Rows are points. To make a cloud, some directions were put in groups of two or more. Within a group, all points are equally far from the middle, so they leave a hole (a ring in 2 directions, a hollow ball in 3). The other directions are filled evenly. Then the cloud was stretched, turned, moved and blurred a little. Count the holes, and give their numbers of directions, smallest first.

Cloud, 13 rows:
[[-44 -57]
 [ 24 -33]
 [-12  34]
 [ -6  72]
 [ -5  36]
 [ 12  51]
 [-96 -23]
 [ 45  43]
 [ 36  22]
 [-96 -38]
 [-51 -30]
 [ -6  11]
 [ 27  43]]
Holes: 0

Cloud:
[[ -31  -98   56]
 [ -16  -41  -18]
 [ -42  -22   88]
 [  21   27  -21]
 [   2   31   53]
 [ -63    3  -18]
 [  63   74  -55]
 [ -13   39   18]
 [  39   38   83]
 [   4    6  -46]
 [ -10   -2    2]
 [  26    3 -100]
 [   2   -6  -67]
 [  -2  -47   15]
 [  -5  -37   81]
 [  44   81  -53]
 [   6    1   79]
 [  -8   52  -39]
 [ -43    5   21]
 [   2   28   44]]
Holes: 0

Cloud (31 x 4):
[[ 40  23 -66  26]
 [-93 -15  19  -3]
 [-87 -27  45   0]
 [-30  61  -9   7]
 [-13 -54 -44 -19]
 [ 30  49 -23 -65]
 [ 44  41  42 -24]
 [ 30  -7  67 -52]
 [-59 -36  55  43]
 [-71 -33  55  23]
 [ 20  58  -8 -31]
 [-75  30 -11   3]
 [-17   8 -55 -41]
 [  2  71  27 -39]
 [ 27  48  61  31]
 [-44 -27  80  28]
 [  2   9  89 -47]
 [-38 -46 -21 -56]
 [-68 -31   7  16]
 [ 76 -14  36   6]
 [ -6  49  95 -22]
 [-15   1  96  -6]
 [ 19  -7  76  43]
 [ 17  35  77 -23]
 [-29 -51 -21  22]
 [-41 -48  -4   1]
 [-85 -26  36  18]
 [ 67  36  11 -14]
 [ 29  37 -48  15]
 [ 10 -48 -74  22]
 [-50 -20  91  22]]
Holes: 1 (2)

Cloud, 28 rows:
[[ -92   12   -3  -37]
 [  71   21  -19    0]
 [ -30   22   40  -45]
 [  47   14  -10   26]
 [-107   19   27   -6]
 [  94  -65  -29  -18]
 [   9   15   46    9]
 [  13  -34  -16  -45]
 [  53  -54  -26  -30]
 [ -19   13   14   58]
 [  -6   81  -50  -38]
 [ -49  109   -8   -1]
 [  31   -8   50   17]
 [ -85   68   22   26]
 [ -43  107   -5   -3]
 [-113    9   33   25]
 [  89   15    6    7]
 [ -93   26  -12  -48]
 [ -10   41  -36   21]
 [   0   67   27   -5]
 [ -44   38  -37  -67]
 [ -14   27   12   45]
 [ -73   60   28   20]
 [  31    2  -32  -65]
 [  21  -48  -25  -27]
 [ -64    9  -31  -40]
 [   1  -31  -45    1]
 [  15  -54   44  -17]]
Holes: 1 (2)

Cloud, 46 rows:
[[  28   19  -17   55  -26  -42]
 [   5   70   98   70  -60   -4]
 [  27  -44   12  -15   17   51]
 [  -1  -10   48  -29  -59   44]
 [  73  -44  -58  -29  -48  -39]
 [  -3  -38  -29   27  -74  -51]
 [  14    5   89   34  -82   11]
 [ -38  -19  -16   27  -99    6]
 [ -22   42   51    2 -102  -54]
 [ -32  -20   31   33 -107  -16]
 [ -63    2   -8  -51  -29  -36]
 [   3   -7  -19  -31 -106  -39]
 [  17  -56   40  -29  -16  -50]
 [ -35   19    3  -33  -80   45]
 [  58  -23  -13  -17  -59   44]
 [ -10    8   53   42  -73  -77]
 [ -28  -44  -25  -82  -12   23]
 [ -12  -49  -88  -51    9   58]
 [ -37  -42   33    5    4  -46]
 [ -39  -17  -85  -13   -6  -23]
 [  -2   25    0   15   48   34]
 [  52  -27    1  -74   22    2]
 [ -43  -43   56   50  -17    1]
 [  40  -15   50   39  -74   14]
 [  36   34    6   44   -6   49]
 [ -42   47   77  -30  -25   -1]
 [  12  -11  -11    0  -24  -80]
 [ -25   76    2   26  -62  -27]
 [ -22   63   75   23 -100  -39]
 [   2   -8    4   -6    2  -74]
 [   1  -51  -81   11   25   33]
 [  10   16   44  -17   -5   64]
 [  65    8  -81  -48   20   -3]
 [   0   79   58  -24  -37    7]
 [  10  -25   44  -43  -29  -63]
 [  60  -31  -61  -33  -64  -43]
 [ -25   -9  -44   27  -13   66]
 [  39   22  -91  -35  -28   43]
 [  -8  -30   78    1  -64   14]
 [   6   68   41   43  -44  -49]
 [ -22  -34   67   12  -78  -56]
 [  -6    4   10   87  -61   -2]
 [  11  -35  -23  -49   56   10]
 [  56  -70  -31    2  -32  -34]
 [  21  -15   23    6 -109  -43]
 [  -7  -31   71   41    3  -33]]
Holes: 1 (6)
